Each row is a point. Each copy is the shape, with its points in the same order, turned, moved and blurred by noise. Some copies are also mirrored. Which?

Shape, 7 rows:
0.50 -7.55 0.17
-0.39 1.58 -1.55
-0.79 2.60 -2.00
-1.15 -0.92 -1.09
-0.32 2.69 1.13
0.91 2.00 -0.37
1.39 0.00 -1.95
Copy 1, 7 rows:
4.38 -4.23 3.34
-1.72 2.55 0.40
-2.60 3.43 0.31
-0.83 0.24 1.09
-1.25 2.41 -2.27
-0.41 3.35 -0.92
0.43 2.77 1.44
Copy 1 is: mirrored
Copy 2, 7 rows:
-4.94 -4.71 3.38
1.30 0.99 -0.81
1.48 1.54 -1.69
-1.20 0.18 0.08
2.30 2.39 1.22
2.46 0.82 0.26
1.16 -1.61 -0.39
Copy 2 is: only turned

Shape, 7 rows:
-2.39 -1.14 -0.98 3.11
1.28 1.60 3.39 0.90
1.18 -0.20 1.63 -0.87
-2.83 -2.07 0.05 0.85
2.25 1.35 0.05 -0.30
-1.27 -2.31 -5.37 3.42
-0.31 4.00 2.17 -1.08
Copy 1, 7 rows:
-1.78 0.82 -1.48 3.26
2.71 2.49 2.55 1.10
1.94 0.82 1.25 -0.65
-2.48 0.08 -0.29 1.33
3.31 1.84 -0.54 -0.26
-1.22 -0.94 -5.80 3.37
1.67 5.32 1.39 -0.54
Copy 1 is: only turned
Copy 2, 7 rows:
-1.78 -3.07 1.43 0.95
2.60 2.18 2.84 0.61
1.21 1.89 0.94 -1.46
-2.35 -1.32 2.34 -1.33
1.74 1.83 -0.77 0.33
-2.39 -5.24 -2.25 0.60
0.35 4.11 1.64 2.09
Copy 2 is: only turned

Shape:
2.66 1.10 1.85 0.76 -2.42 -0.62
-0.12 1.45 0.80 0.80 0.26 -1.58
-2.24 -1.64 -3.08 0.39 -1.64 1.83
2.89 -1.28 2.45 1.76 2.56 -2.76
0.88 3.84 -2.48 -0.22 -3.54 -3.05
-1.48 4.54 -1.13 1.64 -1.21 -1.09
1.22 1.29 1.50 -1.48 -2.76 -0.55
3.75 -0.29 -0.26 -4.31 2.48 -2.11
1.94 2.90 -1.22 0.75 0.45 2.12
-1.59 -0.49 2.91 -3.05 0.80 -0.94
0.14 -0.90 3.17 -0.80 0.22 0.98
2.46 2.05 -2.30 -2.27 -0.63 2.74
Copy 1 (12 x 6):
0.71 -0.85 -0.25 3.56 -4.42 2.38
-0.53 -0.24 -1.79 3.90 -1.54 0.21
-1.81 -0.72 0.95 -1.63 -1.35 -2.18
1.95 -3.53 -2.21 5.17 0.31 2.42
0.74 1.55 -3.27 2.15 -6.09 -1.74
-0.75 2.29 -1.14 4.23 -3.42 -2.56
-0.81 0.45 -1.26 2.11 -4.36 2.59
2.63 0.32 -5.02 0.72 0.17 3.99
2.11 2.38 1.08 2.27 -1.64 0.18
-3.39 0.05 -2.78 2.18 0.05 3.35
-1.83 -0.91 0.05 2.45 -0.48 3.69
2.21 3.07 0.23 -0.73 -2.10 1.44
Copy 1 is: mirrored
Copy 2:
1.29 -0.32 4.34 0.83 -1.75 1.50
-0.45 1.18 3.07 1.17 1.02 -0.37
-1.96 0.54 -2.87 -0.41 -0.65 0.89
2.08 -2.34 4.18 1.34 1.72 -2.93
0.06 5.41 3.05 0.80 -3.23 0.27
-0.46 4.65 2.16 2.11 0.83 1.52
-0.96 0.30 4.20 -0.64 -1.79 1.51
1.41 0.09 4.34 -4.53 0.01 -3.86
2.36 2.08 1.32 -1.13 1.66 2.40
-3.69 -1.03 4.32 -1.61 1.53 -1.01
-1.61 -2.41 3.38 -0.86 1.28 0.90
1.59 2.05 1.20 -4.08 -0.39 2.07
Copy 2 is: only turned
Copy 3:
1.22 1.75 -0.30 -2.06 -2.76 -1.00
-0.92 1.43 -0.04 -0.78 -0.23 -2.34
-1.71 0.14 0.78 3.49 -1.51 2.32
0.82 0.12 -3.80 -3.57 1.68 -1.07
2.26 2.32 2.60 2.25 -1.47 -4.47
-1.27 3.74 2.03 1.84 0.11 -3.38
0.48 0.36 1.53 -1.83 -2.86 -1.97
2.94 -2.76 1.64 -3.45 2.33 -0.49
0.59 3.90 1.81 -0.68 0.48 1.01
-3.00 -2.60 1.31 -2.91 -0.22 -1.42
-2.15 -0.29 -0.42 -3.39 -1.42 0.34
1.70 1.49 4.51 -0.40 -0.64 2.04
Copy 3 is: mirrored
Copy 4, 12 rows:
1.45 3.16 3.21 1.19 0.19 -1.31
1.09 1.07 -0.10 0.05 2.16 -1.69
-1.57 -0.78 -1.59 -0.85 -2.39 0.35
3.64 -0.67 2.53 2.63 3.43 -1.60
2.98 5.38 -1.16 -2.59 -0.21 -0.21
-0.03 3.97 -2.32 -0.69 1.74 -1.24
0.39 2.96 2.74 -1.44 0.15 -1.61
3.91 -0.93 3.99 -3.28 3.56 1.34
-0.88 2.47 0.29 0.18 2.27 2.24
-0.17 -1.25 2.55 -2.89 2.27 -3.90
-1.02 -0.68 3.33 -0.09 1.44 -2.23
-1.09 1.85 2.15 -2.52 0.39 3.54
Copy 4 is: only turned

Shape, 11 rows:
0.11 1.24 -4.43 0.16 -0.05 1.08 -4.25 -2.83
0.35 2.08 2.82 -0.68 3.84 -2.91 2.26 0.65
-1.05 -1.76 -1.98 -0.49 -1.23 3.55 -1.91 -2.48
0.30 -0.04 1.90 -1.48 2.13 -4.16 1.69 3.28
2.18 1.13 1.83 0.84 0.48 -2.08 3.13 2.94
0.88 1.82 -3.88 -3.48 0.69 3.36 -1.52 -0.67
-0.58 -0.09 -1.55 0.51 -0.92 -2.83 1.51 2.80
2.88 0.50 0.67 3.00 -2.87 -0.90 -2.20 -0.79
-1.19 2.17 -1.61 -1.75 -3.49 1.27 -2.58 -2.04
2.62 -0.93 1.54 0.80 -2.48 -0.96 -4.10 0.84
0.84 -0.46 -4.41 -3.86 -1.07 0.46 -0.05 -3.56
Copy 1:
-1.30 -0.33 -3.50 0.81 2.48 1.27 -1.69 -2.11
2.21 -0.70 0.88 0.80 -1.53 -5.03 5.85 -0.71
0.27 0.50 -1.78 -1.36 1.18 0.90 -2.59 2.32
-1.24 -3.36 0.21 -0.61 -2.59 -4.54 5.52 0.16
0.61 -2.49 1.62 1.27 -3.42 -0.90 5.33 0.30
0.16 -0.61 -1.02 -3.56 3.23 2.63 0.71 -1.65
-2.60 -1.99 -1.61 0.02 -3.96 -0.90 4.24 0.37
-1.27 -1.38 1.29 3.91 -2.16 0.69 -0.77 -0.13
-2.46 1.25 -0.14 -1.61 -0.56 1.28 -2.24 -2.75
-2.88 -3.31 1.69 3.37 -0.09 -0.76 -1.11 0.25
0.65 -2.30 -2.87 -3.96 -0.62 0.35 -1.82 -2.53
Copy 1 is: mirrored
Copy 2:
-1.40 2.29 -2.95 -1.05 4.18 1.82 -2.20 -0.71
3.15 -2.02 3.82 3.02 0.63 -2.87 -1.26 0.07
-3.04 -0.83 -1.78 -2.44 1.39 1.85 -0.97 -2.99
2.36 -2.24 1.88 2.04 -0.71 -3.66 1.51 3.35
2.65 -1.13 2.54 2.35 -1.50 -0.53 2.63 1.47
1.26 -1.54 -4.64 -0.44 2.02 1.15 -2.75 -2.28
-0.47 -0.33 -0.78 2.30 -0.33 -2.25 2.62 1.73
-0.09 3.25 2.19 -1.64 -0.02 3.21 0.92 1.37
-2.46 1.70 -2.64 -0.68 -0.79 1.30 -3.57 -1.07
-0.22 0.88 1.16 -2.55 0.33 2.62 0.08 3.45
-0.13 1.14 -3.79 -2.73 0.92 -1.64 -1.66 -3.66
Copy 2 is: mirrored
